Every row gives one point. Before rounding, the points of a table are all equally far from one centre. They may lie mostly on one side of it. Write the centre, to within rounding.

Points (5 x 2)
[[ 2.1 -4.1]
 [-1.0  3.4]
 [ 3.6 -3.4]
 [ 1.6 -4.3]
 [ 4.1  2.5]]
Centre: [ 1.0 -0.2]

Points (16 x 11)
[[ 2.9  2.5 -4.3  3.0  2.4  2.0  2.3  1.2  0.0 -5.8 -4.0]
 [ 1.2  0.6  3.0  1.1  4.5 -2.6 -1.1  3.0  1.5 -7.1 -0.7]
 [ 2.2  3.1  1.2 -0.6 -4.7 -3.8  2.1  3.5 -3.4 -5.7 -3.7]
 [ 2.3 -0.9  1.5 -1.7  3.7  3.9 -0.9 -1.9 -2.8 -5.7 -2.5]
 [ 5.0  2.8  1.3  0.6 -0.8 -1.0 -4.5  4.1 -7.1 -3.5 -4.6]
 [-0.7  0.2 -1.2  5.8  1.4  0.2  1.8 -1.7 -2.4 -5.0 -0.7]
 [-1.5  0.2 -3.5 -3.2  2.8  2.5 -0.5  0.9 -0.1 -6.2 -0.4]
 [-1.9  2.6 -0.1 -0.7 -0.4  2.4 -0.7 -2.1  0.8  0.1 -0.1]
 [ 0.5  6.6  0.5  0.3  0.9 -4.4 -2.2 -2.7 -4.6 -4.9 -4.9]
 [ 0.8  0.2 -0.9  1.8  2.3 -5.5 -0.7  0.9  1.4 -0.9 -4.2]
 [ 0.0  0.2 -2.1 -1.0 -0.2  4.0  4.3  0.4 -2.0 -5.0 -1.1]
 [ 1.5  1.8  3.6 -1.3  4.1 -0.8 -2.9  4.2 -6.8 -1.6  1.6]
 [ 3.2  4.1 -0.2  1.5  6.0 -1.9 -5.9  0.7 -1.0 -3.7  0.2]
 [ 2.7  3.4 -6.1  1.3  1.4 -1.5  2.8  0.2 -5.1 -5.2 -4.2]
 [ 2.2 -1.8 -2.3 -2.3  5.4 -1.2  1.6  0.2 -2.9 -0.4  0.2]
 [ 3.1  1.9  0.7 -0.2  3.1 -3.4 -3.3 -5.2 -2.7 -2.4 -1.5]]
Centre: [ 1.5  2.6 -0.3  0.0  1.1 -0.9 -0.7  1.5 -3.0 -3.5 -1.4]

Points (27 x 24)
[[  3.4   1.8   0.3   2.3  -2.5  -2.5  -2.0   1.4   1.8  -2.4  -6.8  -4.7
   -3.5   3.4   1.1  -2.6  -2.6   0.3  -0.7   0.8  -0.5   2.1   1.7   4.7]
 [  0.9   2.3   2.3   4.3  -1.6   0.4  -3.1  -4.1  -3.8   1.9  -0.1  -3.5
   -3.8   3.6   3.9  -2.2  -1.2   3.6  -2.6   1.5   0.7   3.8  -2.1   2.2]
 [ -1.3  -2.3   1.4   2.6  -0.6   0.5  -2.9   2.1   1.2   5.5   1.4  -1.0
   -4.1   2.3   0.4   2.2  -5.7   0.3  -4.1  -0.5  -3.9  -0.5  -2.9   0.9]
 [ -1.2  -2.5  -1.2   1.7  -7.6  -1.4  -1.0   1.7  -0.2   4.6  -0.3  -4.0
   -4.6   3.3   3.6  -3.1   0.2  -0.4  -2.3   0.6  -6.1   2.6  -1.2   2.4]
 [ -0.2   0.8   3.6  -2.0  -4.1  -1.6  -2.9  -1.5   2.8   1.8  -2.8  -2.8
   -3.2   1.9   1.5  -4.0  -4.2  -0.5  -0.2   1.1  -1.9   1.7  -6.7   3.0]
 [ -1.3   3.4  -4.0   5.7  -4.0  -2.7  -1.4   3.5  -1.1   1.9   2.5  -3.1
   -5.7   0.1   3.8   0.6  -1.4   2.3  -3.5  -2.9  -3.6   5.5   0.2   0.0]
 [ -1.9   2.3   0.7   5.4  -3.2   0.2  -3.2   2.1   1.1  -4.3   2.4  -5.0
   -4.5   0.0   2.2  -3.3   0.2   3.3  -3.7   1.1  -2.7   0.0   0.8   2.2]
 [ -2.0  -3.4   0.6   2.4  -4.9   0.2  -0.8  -1.5   0.3   4.4   2.1  -7.1
   -5.2  -3.5   2.5   1.7  -2.9   2.0  -3.2  -1.7  -4.1   1.5   2.3   1.7]
 [  0.3   5.4  -0.6  -0.9   0.5  -0.9  -1.5  -2.2  -1.4   0.4  -2.2   2.4
   -5.6  -2.9  -0.4  -2.2   0.0   4.3   0.1   3.7  -2.8   5.3   1.3   1.9]
 [ -1.5   3.9  -0.5   3.5  -1.6   0.3  -1.4   3.2  -0.3   1.8   0.9  -3.4
   -4.6  -2.7   1.9  -0.7   1.2  -2.3  -2.0   1.7   0.7   5.6  -2.6  -1.9]
 [ -0.4   0.0  -0.9   0.7  -2.0   1.8  -2.6  -1.2   1.7  -1.0   3.4  -4.5
   -8.9   2.7   4.3  -4.0  -1.2   1.2  -1.0   1.9  -0.4   4.4   3.3   3.0]
 [ -2.0   2.6  -0.4  -2.1  -4.8   2.2   2.1   0.6   0.5  -1.2   1.2  -7.5
   -3.4   2.6   2.5   0.3  -2.3   0.9  -0.1  -1.3  -0.6   3.7  -3.8   2.3]
 [ -2.0   2.8   0.7   4.5   0.7  -0.4   0.6  -0.1  -2.8   3.0   2.5  -4.5
   -4.1   2.0   2.4  -0.7  -1.7   3.1  -1.7  -5.3  -6.8  -1.3  -0.7  -1.0]
 [  5.3   1.2  -0.8   1.2  -4.5  -1.3   0.5   1.1  -1.1   3.7  -0.8  -6.5
   -6.5  -0.8   5.2  -2.0  -2.1   4.2   0.1   1.8  -3.3   2.3  -1.0   2.9]
 [ -0.1   5.2   1.5  -2.4  -6.3  -2.6   2.2  -3.0  -0.3   2.8   0.0  -5.6
   -4.5  -1.2   0.5  -2.9   0.2   3.2   0.1  -1.3  -6.7   2.5   2.2   0.6]
 [ -1.4   0.3  -1.4   0.6  -2.4  -1.1  -4.1  -1.3   0.1  -1.4   1.8  -4.3
   -8.6   6.1   2.6  -1.1   0.2   1.4  -2.6   0.4  -1.7   3.8  -4.0   0.7]
 [ -1.7   3.7   2.2   0.6  -2.5  -0.7  -1.6  -3.7  -1.8   5.5   0.6  -2.3
   -4.4   3.1   2.2   0.6  -4.1   1.3  -1.9   2.5  -4.3   7.8   0.5   2.0]
 [ -0.8   3.0  -1.4   3.7  -3.1  -1.0  -2.6   1.2   3.5   3.4  -0.8  -2.3
   -7.8  -4.8   3.8   1.7  -2.8   4.3   4.7   0.2  -3.4   5.3   0.6  -1.8]
 [ -3.0   1.6  -0.2   0.6  -5.3   0.1  -3.5  -0.9   3.3   0.0  -2.1  -3.3
   -7.3  -1.0   0.5   2.0  -1.2   4.9   0.7  -1.2  -3.9   8.5  -5.1   0.9]
 [  2.4   2.1  -0.2   1.7  -3.0   0.1  -2.4  -3.3   2.1   6.9  -2.9  -6.1
   -5.4   5.4   1.0  -5.7  -2.0   1.9  -0.2   3.2  -3.4   3.4  -1.1   1.1]
 [ -0.8   3.4  -1.4   1.8  -1.3   1.9  -0.3   0.9   0.7   6.6   0.0  -2.9
   -2.2  -0.4   1.1   1.1   1.4   0.5   1.4   4.4  -6.0   3.4   1.8   1.1]
 [  3.2  -0.5  -1.6   2.2  -4.6  -0.2   0.4   2.6   1.7   7.4   1.7  -4.4
   -2.4   1.6   0.9  -1.3  -0.9   2.1  -2.8  -1.4  -3.8   2.2  -4.5   1.1]
 [ -0.3   1.0   2.0  -2.0  -6.8  -0.6  -4.3   0.6  -1.5  -1.6   1.3  -4.5
   -5.6  -2.8   0.2   0.4  -4.3   0.4  -4.0  -1.4  -2.5   2.5   3.3  -3.4]
 [  0.5   3.6   0.4  -1.8  -1.2  -2.3  -3.8   4.3  -0.2   5.0  -1.4  -4.4
   -5.8   1.0  -0.7   1.6  -2.1   2.2  -1.7  -0.8  -1.7   1.0  -4.9  -0.2]
 [  2.0  -1.0  -1.3   1.7  -5.6   2.5  -5.7  -3.9  -0.3   4.7   1.1  -1.6
   -1.2  -1.8   0.3  -1.1  -2.8   1.0  -4.7   0.6  -2.4   3.6   4.2  -0.1]
 [  2.4   1.3  -0.9   5.9  -2.8  -0.7  -2.8   2.0  -1.2   0.5  -1.3  -1.9
  -10.8   0.7   2.4  -0.6  -4.1   2.5  -2.6   2.5   0.3   5.1   1.1   0.7]
 [  2.2   2.3   0.9   4.5  -0.6   3.4   0.2  -0.3   1.3   3.3  -0.3  -4.7
   -7.8  -2.5   3.8  -2.8  -2.8   4.0  -4.3  -1.3  -1.3   0.7  -0.3   3.9]]
Centre: [-0.4  0.6 -0.9  1.6 -2.1  0.1 -1.5 -0.8  0.9  1.0 -1.4 -2.7 -4.1  0.2
  0.1 -2.3 -3.1  2.2  0.0 -1.0 -3.2  2.9  0.1 -0.7]

Points (30 x 24)
[[ 5.1  0.2  1.8  3.0 -1.7  2.1 -1.9  2.3  1.9  4.1  0.3  3.4  3.1 -1.0
   2.2 -3.2  3.1 -2.8  1.9 -2.3  3.0  7.1 -4.8  0.2]
 [ 6.0 -4.4  1.5 -0.5 -0.8  4.0  3.0  2.3  0.0  2.1 -1.2  2.6  1.6 -0.2
   3.8 -5.0  2.5  1.6  3.3 -2.3  1.3  6.7 -0.3  0.1]
 [ 3.8 -4.1  2.4  1.9 -2.9  2.6 -1.8  1.4  1.4  0.4  2.5  4.4  1.6 -2.2
   0.3 -5.2 -1.1 -0.3  2.3 -1.9  0.5  4.8 -2.2  3.6]
 [ 4.0 -3.5  2.3  2.4 -2.6  4.0  2.0  3.8  2.4  2.2  2.9  3.9 -0.9  2.3
   0.8 -3.4  0.9 -1.4  2.8 -2.8  1.1  7.4 -3.7  5.0]
 [ 5.8 -3.8  2.4  0.8 -1.7  5.6 -0.7  0.4 -0.3  2.0 -2.2  2.9  3.6  0.5
   1.4 -1.8  0.8  0.5  3.0 -1.9 -1.1  8.1 -2.3  0.3]
 [ 4.2 -3.2  0.9 -0.5 -3.5  2.9  2.4 -2.4  0.4  0.3  2.1  2.8  1.3 -0.4
   0.8 -4.5  3.0 -2.0  1.5 -1.9 -1.4  6.5 -1.5  0.3]
 [ 2.6 -4.1  3.0  3.0 -0.5  4.0 -3.4  2.8 -1.8  1.4  1.5  6.1  0.3  1.6
   2.1 -0.2  1.3  0.4  0.5 -2.1  0.7 10.2 -2.0  2.2]
 [ 0.3 -8.3  1.0  1.0 -3.5  3.5 -3.1  0.5 -2.0  1.2 -3.0  1.1 -0.9  0.9
   0.7 -3.6 -0.6 -1.6  2.8  0.2  0.0  7.6 -0.3  0.8]
 [ 3.9 -1.1  2.5  2.8 -3.4  4.6 -3.3  2.5  3.7  1.4 -0.7  1.8 -0.6  1.8
  -2.3 -3.6 -0.7  1.0  0.8 -1.2 -2.0  4.6 -3.0  0.5]
 [ 4.3 -0.2  2.1 -0.1 -1.8  3.2  2.1  2.5 -1.4  3.7 -0.2  3.1  0.5 -1.3
   1.8 -5.7  0.2 -0.7  0.8 -2.9  0.4 10.1  0.2  1.2]
 [ 4.7 -1.7  2.4  2.8 -3.8  5.5 -2.1 -0.3 -1.1 -0.3  0.8  2.7  1.2 -1.6
   1.4 -5.5  0.5 -2.3  0.1 -0.1 -0.6  6.9 -3.7  2.7]
 [ 1.7 -3.1  0.4  3.6 -2.7  6.0 -2.6 -1.1  3.9  0.9 -0.6  3.1 -0.6  0.7
  -0.3 -3.9 -0.1 -2.4  1.9  0.4  1.2  5.6 -2.9  1.0]
 [ 3.6 -3.1  3.5  5.4 -3.4  3.1 -1.8  4.3  1.8 -1.1 -1.5  4.6  1.4  0.5
   1.5 -2.9  0.8 -0.7  0.7 -1.5 -0.4  9.0 -0.9  0.8]
 [-0.1 -4.5  4.2  2.8 -1.8  3.3 -3.3  3.3  3.4 -1.8 -0.3  4.4  0.2 -1.1
   2.2 -3.5  1.9 -4.2  1.8  1.0 -1.6  5.6  0.5  3.2]
 [ 2.0 -5.0  1.5  1.6 -3.2  3.1 -3.6  6.9  1.9  0.7  0.2  4.1 -0.4  0.3
   4.8 -1.9  1.2  0.0  0.9  1.0 -2.5  6.0 -0.2  2.3]
 [ 6.3 -3.3 -0.2  2.5 -2.3  1.7  1.5  1.8  3.2 -0.7 -0.2  4.3  2.7  0.2
   1.6 -1.8  2.4 -2.6  2.5 -0.3 -1.4  6.5 -4.1  1.1]
 [ 3.4 -4.7  0.0  2.4 -6.4  5.6 -1.2  2.9  1.0  0.3 -1.4  4.2 -2.0  0.5
   3.3 -3.3 -0.2  0.5 -0.9 -2.4  0.8  5.8 -1.5  0.6]
 [ 2.3 -3.6 -0.4  3.2 -2.5  4.5  0.7  2.0  1.1 -0.1  2.7  5.6  0.0 -0.5
   1.6 -4.0 -0.3 -3.5  4.4  0.1 -0.2  7.0 -2.6 -0.1]
 [ 4.1 -4.0  2.8  5.0 -1.5  2.8 -1.8  1.5  1.0  0.3 -1.1  1.6  3.5  0.9
   2.2 -4.9  1.5 -1.5  3.9 -3.4 -2.7  7.8 -1.5  2.4]
 [ 1.9 -1.7  1.6 -0.1 -0.5  3.7  3.0  3.3  5.2  1.9 -2.1  5.0  1.8 -1.2
   0.1 -2.2  0.8 -1.9  3.3 -1.8 -0.9  7.8 -1.2  0.8]
 [ 7.7 -5.2  0.3  1.1  0.3  4.0  0.8  2.1 -1.8  0.4  0.5 -0.5  0.5  0.0
   2.2 -3.0  1.0 -0.6  1.7 -2.0  1.8  8.2 -4.5 -0.6]
 [ 4.3 -4.2  1.6  1.7 -2.3  4.9 -1.1  1.5  2.2  1.3 -2.3  4.0  1.1 -1.1
   2.6 -4.0  0.9 -0.8  1.2 -4.1 -1.6  7.9 -3.2 -1.6]
 [ 2.1 -4.1  1.9 -1.1 -3.8  2.8  0.5  1.4  2.5  1.6  0.1  2.8  1.3 -1.9
   4.8 -2.7 -0.5 -2.9  1.8  0.6 -0.6  7.9 -4.0  1.5]
 [ 4.6 -1.2  4.8  1.0 -4.0  3.6 -2.1  3.2  0.6  3.9  0.9  5.2 -3.0 -0.6
   0.4 -3.5  3.4 -1.1  1.0 -3.7 -1.3  6.5 -1.1 -0.3]
 [ 6.3 -1.6  3.2  0.7 -2.0  1.4  2.3 -0.8 -2.1  0.1 -0.3  3.1  0.8 -0.2
   2.9 -4.6  1.5 -2.3  2.0 -2.2  1.6  7.0 -1.5 -3.1]
 [ 5.6 -1.7  1.6  2.5  2.1  5.1  0.1  0.1 -1.9  0.9  0.0  3.5  1.1 -3.6
  -1.9 -2.1  1.3  1.3  0.9 -3.4  1.1  6.7 -3.3  3.4]
 [ 3.5 -4.7  1.8 -0.3 -0.1  2.2 -0.7  2.1  3.4  0.9  1.0  0.8  0.2  1.5
   2.0 -1.4  1.1  1.6  1.3 -1.7  2.0  8.7 -0.6 -3.0]
 [ 4.2 -3.1  3.9 -0.4 -1.9  3.5 -1.0  1.9 -2.7 -0.8 -0.2  3.6  0.8  1.2
   2.2 -3.0  3.8 -4.2  4.7  1.1  3.3 10.6 -2.2  2.9]
 [ 5.0 -4.4  1.8  3.1 -1.1  2.9  0.9  0.0  0.5  3.9  0.0  5.2  1.8  1.2
   1.2 -3.4  2.4 -0.6  3.2 -0.2  1.3  5.2 -3.0  0.4]
 [ 1.4 -5.0  0.1 -1.0 -0.9  2.1 -6.7  4.6 -0.5 -0.2 -0.4  4.6  4.8  0.0
   1.9 -2.6  1.0 -1.3  3.4 -2.8  0.9  6.9 -0.8  2.4]]
Centre: [ 0.5 -0.5  0.8  0.5 -0.5  2.0 -0.8  3.2 -1.6 -0.6 -1.7  0.9 -1.4  0.7
  1.6 -1.4  2.6 -1.5  2.5 -2.5  0.8  4.2 -2.1  2.0]

Points (30 x 24)
[[-0.7 -5.9 -1.3  1.9  0.4 -3.2  2.1  1.4  2.0  7.2  3.8  2.1  0.1  3.2
   1.7 -0.4  1.9 -0.8  1.8  6.8 -1.3  6.7 -4.0  1.0]
 [ 0.7 -7.9 -2.8  3.1 -0.7 -5.0 -4.7 -1.3 -0.8  2.9  0.7 -2.4 -3.2  1.2
   1.5  0.2  0.3  0.4 -1.9  0.7 -1.3  5.8 -2.5  3.5]
 [-0.9 -3.2  1.0  0.4  0.4 -3.4  1.7 -2.1  0.1  9.2 -1.7 -3.5 -0.1  0.2
   2.2  2.0 -1.0 -2.1  2.4  3.5 -0.4  6.9  1.7  1.1]
 [-0.2 -6.3 -0.8  2.2 -4.2 -4.4  0.1 -1.4 -0.5  4.2 -2.8  2.1 -3.1  1.9
  -0.9 -0.4 -0.4 -2.4  5.1  1.7  1.3  3.9  1.6 -4.3]
 [ 1.6 -3.9  0.8 -1.2 -1.2 -1.5  1.4  0.3  1.5  5.1  0.9 -2.0  1.0  3.3
   3.4  1.2  3.7  0.7  4.4  0.6 -2.5  7.1  3.7  2.5]
 [-1.1 -4.1 -1.1 -0.4 -0.4 -1.5 -0.1 -3.5 -1.8  7.3 -5.0 -1.3  2.9  2.9
   2.0  1.4 -0.6  0.8  2.7 -0.1 -3.7  6.6  0.2 -2.6]
 [-3.7 -4.1  0.7  2.8  1.1 -2.5  0.9 -3.3 -2.2  6.6 -5.6 -3.5 -2.8  4.5
   0.8 -2.4  0.0 -1.6  2.0 -0.4 -1.0  3.5  0.7  0.9]
 [ 4.2 -2.1 -0.8 -3.0  2.9 -1.5  0.9  0.7 -0.2  5.9 -8.1  1.5 -0.5  1.0
   1.4  2.8  0.7 -2.2  0.1  0.3  0.5  5.4 -4.0 -2.5]
 [ 2.0 -2.3 -0.6 -1.8 -1.9 -4.9  2.1 -0.6  1.2  3.4 -2.7  1.4  2.2 -3.6
   2.4  2.1  4.0 -2.2  2.1  0.2 -1.3  7.0 -0.6 -0.8]
 [ 1.2 -3.5 -0.8  1.4 -2.1  2.0  0.9 -2.9 -2.6  4.1 -3.0 -2.2 -3.9  3.4
   4.4 -0.2 -3.2  1.3 -1.0  4.0  2.8  7.5 -0.9  0.8]
 [ 5.3 -1.5  0.1  1.7  0.2 -1.8 -1.1  1.8  1.6  3.4 -3.7  4.4  0.2  2.3
  -0.1 -0.5  2.9  1.3  0.3 -0.5 -0.2  5.1  3.4 -1.7]
 [ 1.4 -3.8 -1.0 -1.0  1.5 -4.9  1.8  0.2  0.9  2.7 -0.4 -4.7 -3.5  2.6
  -3.5  0.9  4.7  0.1  5.2 -3.2 -1.7  4.4 -0.4 -3.2]
 [-2.0 -3.0  0.9  1.2  0.6  1.4  0.6  3.2  2.9  4.9 -7.9  0.5 -2.6  1.2
   0.5  2.3 -0.8 -0.5  4.5 -0.7 -2.9  3.6 -0.3 -2.4]
 [-1.3 -3.4 -4.2 -1.1 -2.6 -1.9 -0.8  1.0 -1.3  5.7 -2.6 -0.3 -1.8  4.5
  -0.1  2.7 -0.8 -2.4  1.9  0.2 -3.1  9.6  1.7  1.5]
 [ 0.7 -7.1 -0.8  2.6  2.5 -0.7  1.0 -0.7  1.9  3.0  1.8  0.9 -2.6  2.7
   1.9  4.1  4.2  1.9  3.8  0.0  1.3  4.1  0.4 -5.7]
 [ 3.3 -3.6 -0.9 -0.8  0.3 -2.1  1.0  0.8 -0.1  7.6  0.6  1.2 -3.1  7.1
   2.9  3.0  2.3 -3.3  5.1 -0.6 -3.1  5.7  0.0 -0.8]
 [ 3.0  1.9 -2.5 -2.0  0.0 -3.1 -4.0  2.8 -3.2  6.1 -4.0 -0.9 -0.9  2.9
   0.0 -0.1 -1.8 -0.5  1.2  1.3 -2.1  7.9 -3.7 -1.2]
 [-1.1 -0.3  1.4  3.5 -3.2  1.0  0.5 -2.3 -1.4  2.8 -2.4  2.0 -4.5  4.9
   3.1 -2.1  1.7 -2.2  2.8 -4.5 -1.3  7.1 -2.5 -0.7]
 [ 0.0  1.7  1.6  0.2 -1.8 -5.9  1.9  3.0  1.7  5.4  0.2 -2.9 -1.4  4.4
   1.2  2.1 -3.3 -2.7  3.1  1.9 -2.9  6.2  2.4 -1.0]
 [ 2.9 -1.7  1.4  2.7 -1.5 -2.9 -1.5 -4.6  2.1  3.9 -1.6 -2.1 -1.1  0.5
   2.2 -2.2  3.8 -4.0  2.9 -1.2  1.3  6.4 -1.2 -0.9]
 [-1.1 -7.1  0.3  1.7  1.7 -0.8 -1.7  2.5  0.9  6.2  0.0  1.3  1.2  4.8
  -0.6  1.7  4.1 -4.2  4.5  0.5 -1.0  6.7 -0.9 -0.4]
 [-0.4 -3.7  0.5 -0.2 -1.3 -5.1 -0.3  2.7  0.0  6.2 -1.4  1.0 -3.4  5.0
   1.0  0.2  5.4 -4.3  2.2  2.8 -1.3  3.6 -0.2  0.2]
 [-2.8 -3.3 -1.7 -1.4  5.5  1.0  1.6  0.3 -0.5  3.5 -1.0 -1.1 -2.0  4.7
   2.2  2.9  3.4 -1.4  6.1  0.0 -0.4  8.1 -0.2 -2.2]
 [-0.6 -4.2  1.3  1.3  2.5 -3.8  1.5 -0.9 -0.3  7.0 -3.1  0.0 -4.5  1.4
  -2.7  1.4  3.0  0.1  0.1 -1.2 -0.1  4.7  3.4  0.8]
 [-1.0 -4.8  2.3  0.1 -0.4  0.8 -1.9 -2.7  1.5  6.5 -1.4 -2.6 -2.2  2.9
   0.3  1.5 -1.4 -5.4  1.7  0.5 -2.5  8.0 -2.0  1.3]
 [ 5.9 -1.9  1.5 -0.1 -1.6  1.5  3.8  2.3 -1.1  2.8 -1.0  1.1 -3.9  0.1
   1.3 -0.4  1.7 -2.6  3.5 -0.5 -0.8  6.5  0.2  5.1]
 [-3.9 -6.8  2.6  2.1 -0.6 -4.9  1.4  0.2 -3.9  6.7 -1.4  2.8 -1.2  0.2
   1.3 -2.2  0.2 -1.1  6.0 -0.7  0.6  4.9 -1.6  0.0]
 [-0.2 -1.1  1.3 -0.5 -0.5 -4.9 -0.8  2.1 -3.7  5.8 -4.9  2.3 -4.3  2.7
   3.7  1.0  1.8 -0.2  2.4 -2.5 -4.1  3.8 -1.4 -0.6]
 [ 4.0 -4.1  1.7  1.1 -1.6 -1.8 -0.1  2.8 -1.5  7.7  1.3 -0.1 -0.9  3.4
  -0.3  1.1  1.8 -1.2  5.3  0.1 -4.5  7.6 -1.7  0.1]
 [ 1.1 -4.6 -0.3  2.5 -1.4 -4.0  2.0 -2.8 -1.7  5.3 -3.7 -1.7 -6.9  1.1
   0.0  1.4 -0.4  4.0  2.4  1.0 -4.1  3.9 -2.4 -1.4]]
Centre: [ 0.0 -1.7 -1.2  0.6  0.5 -1.9  1.4  0.1  0.2  2.0  0.0  0.3 -0.1  2.9
  0.2  1.4 -1.5  0.3  2.3 -0.5  1.2  2.4 -3.6  1.3]
